Each row of a before or after table is a point. One or more steps were done to the points. Then noise was added and the rows were shuffled. The steps act on how far a point lies along the listed directions, d1 being the first. What was done? A step turns or swaps two directions, mirrors them in a line or flattens them onto one, adds a multiple of one to another, or multiplies one. Angles are multiples of 10 degrees, from the lower direction toward the higher: turns from -170 to 170, lines from 10 to 170 but not 90. Use the fewest steps. Two steps may share a direction if one is a turn and the other turns, adds or multiplies; they go together, in the order done. Otherwise the lowest direction goes first.

Directions:
(1): [-38, -30]
(2): [30, -38]
Before (13 x 2):
[[32, -11],
[68, 9],
[40, 18],
[28, -29],
[6, -8],
[71, 28],
[-27, 1],
[54, -21],
[-36, 42],
[11, 2],
[-13, -1],
[68, -15],
[-25, 40]]
After, 13 rows:
[[-1, 11],
[47, 50],
[29, 48],
[-18, -15],
[-14, -9],
[72, 28],
[41, 13],
[10, 2],
[19, 25],
[6, 40],
[62, 35],
[-1, -50],
[3, -46]]
Steps: mirror d1 and d2 in the line at 160 degrees

Directions:
(1): [-64, 0, 23, 4]
(2): [19, -34, 55, -10]
(3): [9, 57, 28, -21]
(4): [-10, -14, -17, -64]
Before, 10 rows:
[[-33, -2, -21, -41],
[-22, -8, -5, -89],
[-33, -20, -18, 15],
[37, -18, -27, 16],
[-6, -28, -19, -14],
[-21, -29, -1, 31],
[75, -7, -5, -6],
[5, -17, 111, -17],
[-33, 24, 14, -25],
[-19, -16, 0, 27]]
After, 10 rows:
[[-19, 26, 16, -35],
[76, -13, -3, 8],
[-19, 28, 21, -9],
[-27, 33, -44, 71],
[55, 10, 28, -3],
[-22, 25, -5, 45],
[-20, 15, 15, -30],
[-74, -8, -99, -54],
[-45, -12, -20, 17],
[4, 34, 7, 12]]
Steps: add 0.7 times d1 to d2; turn d2 and d4 by 140 degrees; multiply d3 by -1

Directions:
(1): [20, 13, 15, 0, -34, -3, 80, 30]
(2): [79, 3, -31, 0, -17, -24, -10, -34]
(3): [-22, 64, 11, 24, 15, -20, 19, -54]
Before (11 x 8):
[[-72, 28, 19, 18, 29, -5, -17, -14],
[103, -5, -11, -16, -32, -2, 28, -3],
[-18, -50, 4, -10, -17, 37, 7, 51],
[79, -22, -47, -7, 14, -14, -67, -49],
[16, -19, 16, -10, -20, 4, 36, 55],
[-44, -25, 20, 13, 26, 34, -53, 33],
[24, 19, -11, -13, -2, -8, 8, -28],
[-11, -16, 9, 2, 7, 18, 6, 39],
[-37, 22, 39, 25, -5, 16, 57, 32],
[32, 40, -5, 5, -26, -20, 42, -29],
[52, 25, 13, 14, -17, -19, 20, -30]]
After:
[[-12, 51, -22, 16, 58, -31, -72, -102],
[-20, 29, 12, -9, 11, 6, 21, -26],
[-15, 44, 46, 16, -2, -10, 59, -13],
[63, 4, 9, -9, -38, -25, 69, 39],
[33, -25, -10, -6, -13, 12, 3, 33],
[32, -47, -9, 6, 19, 26, -86, 17],
[62, -31, -24, -1, -43, 7, 9, 8],
[-52, -46, -2, -5, 25, 13, -54, 38],
[18, -30, 27, -3, -31, 25, 65, 77],
[49, 68, 25, 15, -19, -12, 86, -30],
[-32, 45, 31, 5, -29, -5, 74, -3]]
Steps: multiply d1 by 1.6; turn d2 and d3 by 80 degrees

Directions:
(1): [-30, -50, 17, 22, -15, -25, 58, 9, 32, 49, 29]
(2): [23, -5, -2, -4, 65, -33, 13, -50, 39, 11, -50]
Before, 13 rows:
[[37, 17, 5, -1, 77, -11, -25, -62, 12, -15, -75],
[-9, -29, 30, 19, 0, -18, 15, -24, 34, 27, -10],
[-53, -61, 33, 23, -40, 0, 51, 11, 30, 52, 46],
[19, 1, -7, -18, 58, -25, -1, -44, 18, 0, -40],
[43, -28, 1, -11, 67, -27, -2, -37, 33, 6, -52],
[21, -35, -15, -28, 34, -3, 17, -15, 23, 6, -35],
[15, -14, 8, 0, 9, 13, -8, 0, -19, -10, -20],
[51, 9, -30, -23, 124, -50, 10, -80, 51, -3, -65],
[6, -24, 10, 19, 10, 2, 28, -6, 18, 27, -23],
[7, 7, -13, -12, 19, 2, -32, 0, -22, -25, 1],
[-8, -20, 12, 8, -14, -15, 17, 17, 7, 16, 24],
[-19, -40, 9, 29, -45, 15, 21, 33, 7, 0, 40],
[-2, 7, 15, 13, -1, 9, -6, 40, -14, 2, 14]]
After:
[[0, -17, 15, 20, -9, 15, 26, 8, 2, 24, -5],
[47, 17, -3, 0, 115, -33, -16, -93, 33, -8, -101],
[43, -25, 3, -12, 70, -30, -1, -43, 38, 8, -57],
[-18, -14, 13, 5, -38, 3, 8, 40, -9, 11, 44],
[22, -33, -17, -24, 30, 0, 19, -13, 22, 5, -32],
[-30, -37, 12, 29, -79, 31, 16, 60, -14, -12, 70],
[-81, -56, 35, 28, -111, 36, 37, 68, -14, 36, 104],
[18, 6, -11, -14, 42, -11, -27, -23, -9, -16, -17],
[58, 5, -30, -21, 148, -63, 17, -97, 63, 2, -79],
[-18, -24, 30, 21, -28, 0, 14, -3, 13, 22, 16],
[17, 1, -9, -17, 70, -32, 5, -50, 22, 7, -44],
[24, -14, 10, 0, 19, 10, -6, -11, -12, -13, -27],
[1, 7, 15, 12, 4, 6, -5, 40, -18, -3, 16]]
Steps: add -1 times d1 to d2
